Each row is a point. Each copy is the shape, with its points in the same order, turned, moved and blurred by noise. Say if it was mirrored as well.

Shape:
[[ -7   1]
 [ 38  48]
 [ 57  32]
 [-44  -4]
 [-21  32]]
Copy 1:
[[  1   6]
 [ 23 -57]
 [ -9 -73]
 [ 10  39]
 [ 32   8]]
Copy 1 is: only turned
Copy 2, 5 rows:
[[  1  15]
 [-62  -7]
 [-63 -24]
 [ 24  39]
 [-20  46]]
Copy 2 is: mirrored
Copy 3 (5 x 2):
[[-11 -15]
 [-21 -80]
 [-43 -83]
 [ 18   7]
 [ 20 -33]]
Copy 3 is: only turned
Copy 4:
[[ -4  -8]
 [ 56 -47]
 [ 63 -20]
 [-43 -17]
 [ -7 -44]]
Copy 4 is: mirrored

Shape (8 x 3):
[[ -4 -66 -42]
 [-14   6 -27]
 [ 35 -13  38]
 [ 48   2 -33]
 [  7  37  42]
 [ 36 -12 -56]
 [-37 -16 -13]
 [ 37  23  76]]
Copy 1 (8 x 3):
[[-36 -76 -44]
 [-28 -23  13]
 [ 11  23 -56]
 [-48   0 -30]
 [  9  34  10]
 [-65 -16 -33]
 [ -4 -50   9]
 [ 50  55 -31]]
Copy 1 is: only turned
Copy 2:
[[ 11 -59 -37]
 [-23  -7   5]
 [ 57  20  13]
 [  6  27 -40]
 [ 20  43  50]
 [ -8   5 -55]
 [-12 -36  22]
 [ 63  57  52]]
Copy 2 is: only turned
Copy 3:
[[ -9  83   7]
 [  5  26 -35]
 [ 27 -14  35]
 [ 60  39 -11]
 [ 24 -52 -20]
 [ 59  62 -14]
 [-23  30 -24]
 [ 33 -66  29]]
Copy 3 is: mirrored

Shape, 10 rows:
[[  2  10   5  27]
 [ 28   2  -9  38]
 [ -5  -7 -13 -95]
 [ 39  26  24  36]
 [ 35  22  58  20]
 [  6  27 -10 -14]
 [  4 -14 -16  36]
 [ -1  18  25  27]
 [ 28  21  23  37]
 [ -6  22 -17  33]]
Copy 1, 10 rows:
[[ -7 -27  -3 -13]
 [ -4 -50 -18  -4]
 [  9  44  50  62]
 [  0 -22 -45 -19]
 [-15  11 -52 -22]
 [ 22  -5   9   7]
 [-19 -53   3  -2]
 [-11 -13 -12 -32]
 [ -4 -22 -40 -23]
 [ 10 -43   9 -21]]
Copy 1 is: only turned
Copy 2 (10 x 4):
[[ 18 -22   8   4]
 [  9 -17  27  24]
 [-33  55 -16 -82]
 [-12 -56  16  15]
 [-28 -54 -14  14]
 [  0  -9  13 -36]
 [ 30   1  22  20]
 [ 12 -36  -9   3]
 [ -6 -48  13  14]
 [ 36 -21  26  -4]]
Copy 2 is: mirrored
Copy 3:
[[ 23  -1   4  11]
 [ 43  20   4  -2]
 [-63 -14 -67 -39]
 [ 62  -5 -16  14]
 [ 63 -41 -25   6]
 [ -1   5 -34  11]
 [ 21  20  23  -7]
 [ 29 -21   1  20]
 [ 54  -8  -8  14]
 [ 15  20   8  28]]
Copy 3 is: mirrored

Shape, 12 rows:
[[ 24 -10  37  14   7  18  44 -18]
 [-55 -23 -56   5  15  12  18   8]
 [-71  24 -25  16  18 -63  -6  28]
 [ 13   4   7 -23 -42  -1  21  -1]
 [-23  -4 -55   6  -4 -49   5 -15]
 [ 26   0  -8  18  10  26 -33 -24]
 [-15  42  -1 -30  -7  50  34 -15]
 [ 15   9  35 -12 -51  51  17  18]
 [-27  31 -70  20  21 -35   2  28]
 [  9 -11  38 -28 -38  32   8  -5]
 [-66   9 -53  57 -19 -28  22 -13]
 [ 32   8  15   5  -6  22  29  33]]
Copy 1 (12 x 8):
[[-29 -12   7 -43  23  42  32 -10]
 [ 16  -6 -40   2  11 -51  31  42]
 [ 22  29 -11 -21  25 -69 -57  24]
 [-33  20  41 -14  -8  12  19  35]
 [-13 -20   0  -7  -2 -50 -30  57]
 [ 12 -21  -9   5 -47  31  -2  -1]
 [ 15  15  37 -20   3 -15  65  -8]
 [-14  48  36 -13   7  46  50  21]
 [ 13  12 -25 -37 -26 -76 -21  29]
 [-26  28  31   9   9  40  33  17]
 [ 50 -18  -7 -39  16 -40 -22  79]
 [-34  33  -4 -51  -7  32  29   7]]
Copy 1 is: only turned
Copy 2:
[[-11  -7  47  44  12  35 -18 -26]
 [ 69 -11   9  42 -12  -8 -10  48]
 [ 72   8   1 -25  29 -65 -17  19]
 [  1 -11  11  23 -10  10  36 -29]
 [ 58 -49  -5  -9  11 -20  20  24]
 [-29 -14 -12   5  -9  33 -26  19]
 [ 13   1 -31  72   0  10 -25 -31]
 [-12  34  -1  46 -25  35  24 -46]
 [ 45 -17 -29  10  42 -44   3  48]
 [ -5  14  16  35 -36  33   2 -43]
 [ 95 -13 -23  -6  38  17  10  29]
 [-19  25  27  55  19  11  14  -7]]
Copy 2 is: only turned
Copy 3, 12 rows:
[[ 10  19  37  14 -40  47   7   8]
 [-33  10 -25  43  44   7  19  21]
 [-36 -10  37  30  54 -62  25 -27]
 [ 12 -18  -9  -9 -22  26  -1 -30]
 [-32 -14 -15  32  -5 -41  20  -8]
 [ 14  26  -3 -11 -18  -3 -26  33]
 [ 36  44  -6   6  16  44   8 -27]
 [ 26  -7  10 -12   5  71 -36 -19]
 [ -6   6   1  65  40 -62   0  -7]
 [ 16 -18   6 -36 -12  58 -13  -2]
 [-74  24 -12  49  18 -22  -7 -23]
 [ 44 -16  29  33  -4  32 -25  -3]]
Copy 3 is: mirrored

Shape:
[[-49   9  28  51 -22 -29   5  -1 -52]
 [ -4 -31   9  27  16  44  12  17  32]
 [-53 -19  18  -1 -39  12   1  19 -47]
 [ 39  18   2 -69  61 -12  38 -21  14]
 [  0 -52  -6  24   2  13   7 -22  31]
 [ -4 -24  42   6 -48 -27  15   7 -46]
 [ 81  41 -31 -45  30  -4 -23 -22 -12]
 [  7  29 -21 -69  17 -44   6   5   7]
 [ 12  22  22 -42   2 -33 -21 -12  15]
 [ 12 -14   7  14   7  11  38  42  50]
 [-52 -15  -3  24 -64 -38  31   9 -51]
 [ 17   7   7  18 -16  58  25 -31  46]]
Copy 1, 12 rows:
[[ 32   4  66 -28  69 -14  -1 -27  -5]
 [-18 -29  24  25 -15  29  26 -14  -1]
 [ 12  12  32 -48  36 -25  50 -35   0]
 [ 13 -14 -51  30 -23 -41 -42  33 -31]
 [  3 -14  10  12  10  55  30   8 -31]
 [ -1  13   7 -59  60   2   3 -37 -16]
 [  8  64 -32  15 -34 -14 -53  52   3]
 [ 53  20 -29  -8 -32 -44 -30  -4 -35]
 [ 46   2 -20 -33 -17  -7 -30   7  -8]
 [ -5 -19   0  28 -30  28  -6 -56 -22]
 [ 33  35  36 -39  76 -12  37 -56 -37]
 [  7 -13 -22  44   8  40  20  -4  34]]
Copy 1 is: mirrored
Copy 2, 12 rows:
[[-82  16 -46 -12 -27 -21 -37 -13  29]
 [-25  12 -24  29   1  -1  41 -38 -38]
 [-57  -3 -23 -15 -46  16 -49 -24 -13]
 [ 25   1  44  88  14  -7  -1  27  15]
 [-27  22 -13  11  17  28  42 -20   2]
 [-66 -37 -23  -2 -10  14 -43 -38  41]
 [ 40 -54  24  32  -3 -29  26  71  23]
 [-29 -22  56  49   3  14 -25  58  12]
 [-34 -34  31  48 -31  11   6  24  30]
 [-47 -15  -1  51  33  -5  21 -33 -37]
 [-95  -4 -23 -44   4   1 -61 -10  19]
 [ -7  -3  22   7   3 -27  46 -46  -6]]
Copy 2 is: only turned
Copy 3, 12 rows:
[[-22  11   3 -49 -32 -11 -54  24 -34]
 [ 23 -18  11  34 -36 -39  24   4  -1]
 [-25  30   9 -27 -50   3 -31   0  26]
 [ 29 -53  14   6  88   2  11  -3  42]
 [ 12  16  23  18  -4 -45  36 -15 -20]
 [-16  33 -37 -47 -13   2 -11  12   3]
 [ 10 -17  16  44  87  61  18  36  -1]
 [ 37 -16  16  -6  63  41 -26 -29  22]
 [ -1  -9 -13  15  49  25 -26 -29  -7]
 [ 72 -16 -12  24 -16 -28  11  -1   6]
 [  4  63   6 -67 -30  -8 -48  11  -4]
 [ 14   9   3  65   9 -58   1  25  13]]
Copy 3 is: mirrored
